Each wall is flat, endless, passes through zero and stands at right angles to its row. A trip goes straight from one point to another. List the walls that it crosses, first one first.
In the rows, zero is written as 128.

Walls:
(1): [ 92 148 160]
(2): [134 185  90]
(3): [118 110 131]
(4): [105 115 179]
(5): [169 140 187]
(6): [120 188 129]
(7): [114 101  82]
(8): [157 151 216]
Trips:
[152 249 139] to [ 97 149 139] -> 4, 5
[130  44  73] to [ 95  77 150] -> 4, 1

Walls:
(1): [186 177 163 127 146 151]
(2): [149 131  75 182 167 185]
(3): [148  70 162 111 147 158]
(4): [ 57 182  80 120 182 103]
(5): [171 110 105 152 161  53]
Trips:
[ 32 139 190 132 175 137] to [135 144 119 157 186 118] -> 2, 3, 1, 5
[133  37  80  98 154 114] to [110 141 154 164 193  98] -> 4, 1, 3
[106 175  85 152  83 162] to [187 138  87  67 150 136] -> 1, 5, 3, 4
[154 161  94 165  74  71] to [159 154 123 195  66 174] -> 1, 2, 5
[116 129 108 122 108  42] to [129  95 162 167  95 108] -> 4, 3
[131 139 163  79 212  93] to [138 176 102 114 155 125] -> 3, 2
[ 82 130 145 129 111 146] to [125  79  71 151 163  86] -> 2, 5

Walls:
(1): [139 112  91  43 125 177 143 183  90]
(2): [ 79 145 100 118  52 141 149 139 181]
(3): [183 161 170 115 172 119 100 164 161]
(4): [111  87 163  58  74 119 171 155  82]
(5): [149  97 201  86 189 106 201  92 190]
(6): [ 62 115 110  87 126 113  94 122 131]
Trips:
[170 102  87 169 156 193 101 160  96] to [141 151 120 142 200 154 112 153 107] -> none
[ 51 100 154  90 107 151 165 172  37] to [162 138 132 151  68 136 158 141 108] -> 6
[124 167 113 166  39 155 155 122 214] to [ 79  69 172 100 177 128 169  90  97] -> 5, 4, 6, 2, 1
[138 112 111 142 122  97  86  67 150] to [150 131  80 148 160 142 169 159   7] -> 6, 1, 4

Walls:
(1): [130 154 145 150 120 190 137 136 118 162  95 118  82 127]
(2): [ 99 133 169 138 122  78  95 234 163  61 115 100  31  91]
(3): [112 138  87 139 100 133 117 109  92 136  49 141 152  30]
(4): [ 87 190  63 188 120 130 172 121 149 180 136 187 123 146]
(5): [132  90  48 120 169 117 187 119  99  92 105 105 190 168]
Trips:
[161 131 149 171  70 178 163 142  94  91 204 121 103 100] to [221 105 134 150 206 149 142 159  98  81  92 160 150 121] -> 5, 2, 3, 1
[130 115 109 125 160 104 118  98  64 114  97 113   7 160] to [132 150 168  85 176 108  65 141  95 157 134 128 177 148] -> 5, 1, 2
[125 137 115  43 181 123  87 107  87 123 162  67 161  94] to [147 238 111 109 174 117 138 143 163  84 196  86 136 149] -> 3, 2, 4
[177 145 108  84 151  96 197  94 112 135 149 154 175 126] to [129 141 136 135 190 102  76 137 118 174 180  82  73 134] -> 4, 5, 2, 1
[138 113  86 106 112 116 134  85 122 164 115 144 136 128] to [137  84 171 122 111  96 146 101 120 120  58  87 169 150] -> 4
[225 106 132 133 164 131 131 137 118 175 163 144 171 147] to [119 199 168 187 199 138 206 127  87 116  24  43 174 140] -> 1, 3, 4

Walls:
(1): [148 175 122  63 128 165 152 163 157 186 124 182 118 155  74 116 114 151
 137 117]
(2): [103 186  91 124 150 123 103 127 126 120 114 129 141 142 133 164 141 166
 100  92]
(3): [101 107 152 115 175 164 121  75 106 141 128 152 151 128 137 172 139 149
 134 131]
(4): [133  68  98 153 126 139  52 133 101 118 142 133  90 145 138 183  82  97
 136 163]
(5): [109 158  54  86 118  92 157 138 143 111 177 139 145 116 129 165 119  67
 127 149]
(6): [102 171 160 163 104 124  88 104 167  81 188 123  99 100 153 133 139  82
 113 119]
(7): [ 78  96 117 154 181 141 168  79  85 152 137 156 185 121 104 103 122 119
 179  92]
(8): [147 102  62 151 172 126 145 133  84 152 109 183 111  87 116 129 158 136
 129 127]
(9): [115 126 201 136 140 111 122 124 173 159 124 127  95 151 168 112 128 151
  99 178]
Trips:
[166 187 106 130 111 181 165 128 134 172 101 125 107 152  99 108 105 158
 119  97] to [116 109 135 180 121 148 160 111 132 152 104 173 145 142 131 136 139 156
 145 150] -> 7, 3, 9, 2
[115 100 156 185 147 134  98 134  70  96 117 160 168 199 119 114  97 127
 165 115] to [ 87 156 135 153 135  23 122 117 155 170 120 170 140  95 159  99 146 131
 128 149] -> 8, 9, 2, 6, 4, 3, 5
[212 160 139 123  80 197  59 121 109 129 140 146  97 118  85 121  96 199
   7 136] to [ 91 116 110 149 127 142 143  86 128 117 142  88 142 124 119 126 139 180
 166  85] -> 3, 9, 4, 7, 1, 6
[ 88 110 123  46 112 101 136  89  91 135 153 129 149 145 167 155  61 133
 112 105] to [101 131 179 156 145 154 129  85 173 147  93 175 138 131 127 152  92 131
 132  92] -> 1, 9, 5, 6, 4
[147 141 177 131 110 103  97 155 120 109  94  89 141 141 169 106 122 104
 133 139] to [103 153  93 128  37  84 125 120 198 145 118  85 182  97 124  71 136  90
 132 122] -> 4, 5, 9

Walls:
(1): [ 95 151 131 149 115 164 159 130 147 128 126 114 100 170 145 159  37  93
 128  86 148 137 105 134 102  69 145 100 135 167 109 121]
(2): [101 155 153 115 165 137  87 105 123 110 180 147 148 123  94 148 151 125
 141 107 131  71 147 139 144 157 129 132 106 120 118 105]
(3): [135 101 139 139  86 150 152 108  88 125 129 151 155 155 135 131 145 120
  91  90 120 115 115 142 165 107 114 139 123 110 119 146]
(4): [151 153 148  95 178 171 109 136 176 135 112 160 131  98 142 103 136 125
  78 141 126 110 196 152 138 130 102 115 102 121 163  86]
(5): [ 99 118 151 114  98  92 102  82 116  66 110 139 149  97 185 118 141 117
  84  95 128 122 124 144 125 205 155  99 122 127  84 112]
(6): [134 162 124 190  85 145 102  85 124 120 119 134  92  82  72 144 147 143
 100 159 125 176 174 198 114 139 176 120 132  93 110 144]
(7): [164 136  97 146 129 127 121 116 135 131 140 111 121 171  99 136 113 108
 140 146  83 124  79 134 146  90 154  99 138  88  69 130]
Trips:
[126 108 102 129 117  86 136 127 148 112 116  85 187  87 147 146 106 174
 166 151 120 115 160  97  57 104 107 168 163 186 164 148] to [136 145 114 139 127 143 146 101 121 117 155 126 154 158 107 147 153 151
 181  68 138  93  94 169 134 115  94 138 116 249  42 121] -> 1, 2, 3, 7, 5
[121 153 116  91 138 126 143 116 159 148 140 141 114 144  78 179 159 129
 162 134 124 113 102  68 152 138 146 154 143  87 120 107] to [107  95 104 134  98  93 160  49  97 147 135  93 155 156  91 170 169 131
 114 151 157 178 133  77 150 129 127 162 100 169 173 166] -> 3, 7, 2, 6
[146 172 127 140 121 129 151 131 110  83 151 119  96 111 142 136 154 136
  76  97  94 160 152 143 143 119 111 128 133  99 103  95] to [164 128 142  93 119  63 119 160 124 101  85  89 150 129 103 127 145 135
 100  85 143 133 126 183 128  90 111 124 154 134  88  66] -> 2, 6
[125 165  88 144 126 109 114  93 118 118 143 152 114 103 131 144 117  84
 151 178 109 139 142  68 120 161 121 132 143 100  80 149] to [104 185 168 122  70 170 172 114 141 140 124  90 123 160 138 131 187 110
 151 156 107 131 136 110 108  87 141  96 130 176 119 148] -> 2, 1, 5, 3
[143 115 123 157 108 115 132 105 131  94 126 106 116  84 100 167 135 124
 140 133 150 117 140 129 114 170 128 137 137 132  90 187] to [145 133 167 133 147 101 127  84  78 113  86 134  83 168 120 112 109 159
 136 134 164 173 101 114 129 120 144 117  82 152 134 110] -> 2, 1
